Each row is a point. The last column is the point's height on a tilted bowl or saddle (a function of degree 2), plus a little noise. Count its main directions that bend up, bend down and stay straight.

Points (17 x 4):
[[  2.7  -6.4  -4.4  -1.8]
 [  0.0   0.8  -2.2   0.4]
 [ -0.4   1.2  -2.0   0.5]
 [ -1.0  -0.8   0.0  -1.0]
 [  0.6   1.1   2.3  -1.2]
 [  2.9   3.4   0.4   0.1]
 [ -4.7   0.8   1.0   0.3]
 [  3.0   1.3   4.4  -3.5]
 [  5.5  -0.1   4.7  -3.8]
 [ -0.6   1.3 -10.5  -5.9]
 [  4.6  -0.6  -0.6   1.0]
 [ -2.7  -5.6  -3.9  -6.6]
 [  0.9  -2.6  -1.2  -1.2]
 [ -3.3  -4.9   2.1  -6.8]
 [ -1.5   4.1   2.3   0.8]
 [  0.5  -0.8   0.8  -1.2]
 [ -1.1   3.1   1.7   0.5]]
Directions: 1 up, 2 down, 0 straight

Points (21 x 5):
[[ 1.3  0.3 -0.6  2.4  1.1]
 [ 3.2  2.9  1.5  3.6  2.3]
 [-1.3  1.1  1.0  1.9  0.6]
 [ 0.4  2.0 -0.3 -2.4 -0.2]
 [ 4.1 -1.4 -8.0 -2.8  5.2]
 [ 2.6  2.7  3.1  0.2 -1.4]
 [-3.3 -2.1 -3.1  1.3 -0.1]
 [ 6.5 -5.3  3.6 -2.5 -7.5]
 [-2.4  3.0 -0.2  0.8  1.6]
 [ 2.3 -2.7  1.6  4.3  1.1]
 [-2.6 -5.6  3.1 -0.4 -1.2]
 [ 6.5 -0.7  3.8 -1.0 -6.0]
 [ 3.5 -5.1  1.7 -4.1 -5.6]
 [-2.7  0.9 -1.9  0.1  0.9]
 [-0.2  0.2 -7.7 -2.3  4.4]
 [-0.9 -3.9 -5.9 -7.1  1.9]
 [-1.7  2.4 -0.1 -2.6  0.6]
 [-4.8 -0.8 -2.1 -2.2  0.3]
 [-0.4 -0.3 -0.8  0.3 -0.1]
 [ 5.9  1.4 -0.1 -4.0 -3.4]
 [ 1.4 -0.7  3.8  1.9 -1.1]]
Directions: 3 up, 1 down, 0 straight

Points, 42 rows:
[[-3.9 -0.4  2.4 -1.7 -3.2  4.9  3.3]
 [-0.1  2.7 -0.1 -4.8  0.2  4.8  0.6]
 [-0.1 -2.6 -0.5 -2.0 -1.0  1.7 -0.6]
 [ 2.2  0.7 -3.5 -1.3 -4.1  3.1  2.0]
 [-1.1  0.5 -3.9 -1.4  4.7 -4.3  1.0]
 [-3.7  5.1 -1.3  1.0 -1.2  3.2  4.6]
 [-3.9  1.2  0.3  0.9 -0.8  1.5  3.2]
 [ 0.7  4.7 -0.6 -0.3  2.9  0.3 -1.0]
 [ 3.8  5.0 -0.3 -1.8  3.5 -1.3 -2.3]
 [-3.5  0.4 -3.1 -4.7  2.0 -4.1  1.4]
 [-0.5 -4.8 -2.4  1.1  3.8  5.9  5.0]
 [-0.7  0.6 -0.2 -3.0 -5.8  4.7  3.6]
 [-6.3 -1.7 -3.4 -7.8 -4.8  2.2 -0.8]
 [ 2.4  0.2  1.7 -0.5 -6.1  5.8  6.6]
 [ 6.5  3.7  1.7  6.8 -6.6  0.8  1.5]
 [-3.8  0.6 -4.1 -0.1 -3.2  3.5  5.1]
 [-1.8  2.6 -1.8  2.8 -0.1 -2.2  0.5]
 [ 3.7  1.4 -2.0  1.9  3.3  0.4 -1.7]
 [-1.3  2.5  5.1 -0.2  2.8 -1.4  3.2]
 [-1.4 -0.8  2.8  3.1 -0.9  4.2  5.5]
 [ 3.7  3.4  0.7 -0.9 -0.7  2.0 -0.4]
 [-0.9  0.3 -0.1 -2.3 -1.5  3.9  0.8]
 [ 1.0 -0.8 -5.1  0.8  1.7  1.2  0.8]
 [-2.2  3.6 -3.4  5.4 -3.3  1.1  4.1]
 [-2.9 -3.0  0.0 -5.2  0.9  0.7 -3.3]
 [-0.2  1.1 -1.6 -4.5  1.6  6.2  0.3]
 [ 2.9  2.9 -3.4 -6.6 -2.7 -6.3  2.2]
 [-0.8 -2.2  0.3 -4.5  2.5  0.6 -2.4]
 [ 0.4 -1.3  1.9 -4.1  1.1 -0.2 -1.6]
 [ 2.5  2.3 -2.7  1.6 -4.0  0.5  0.4]
 [ 3.0  5.7  6.4 -1.3 -1.4 -2.2  3.8]
 [ 0.8 -1.8 -1.2  0.6 -5.0  3.5  4.4]
 [-1.3  3.1 -4.4  3.0  3.1  3.3  2.9]
 [-7.5 -0.6 -2.4  2.1 -1.5  0.0  7.7]
 [-2.5 -2.8  6.7 -2.4  1.7 -3.5  3.7]
 [ 0.2  0.8 -1.0 -0.9 -3.9  3.1  2.1]
 [ 4.6 -3.3 -1.5 -8.3  0.9  1.1 -3.1]
 [ 6.9 -4.3  0.7 -0.3  1.5 -1.5  2.0]
 [ 5.4 -3.1 -0.5  0.9  5.3  0.5  1.7]
 [ 0.4  1.5 -4.5 -3.4 -2.0  4.1  1.1]
 [ 7.3  1.3 -2.9  0.9  3.6 -0.5 -2.9]
 [-1.4  0.3 -1.8  1.3 -1.9 -0.1  1.5]]
Directions: 5 up, 1 down, 0 straight
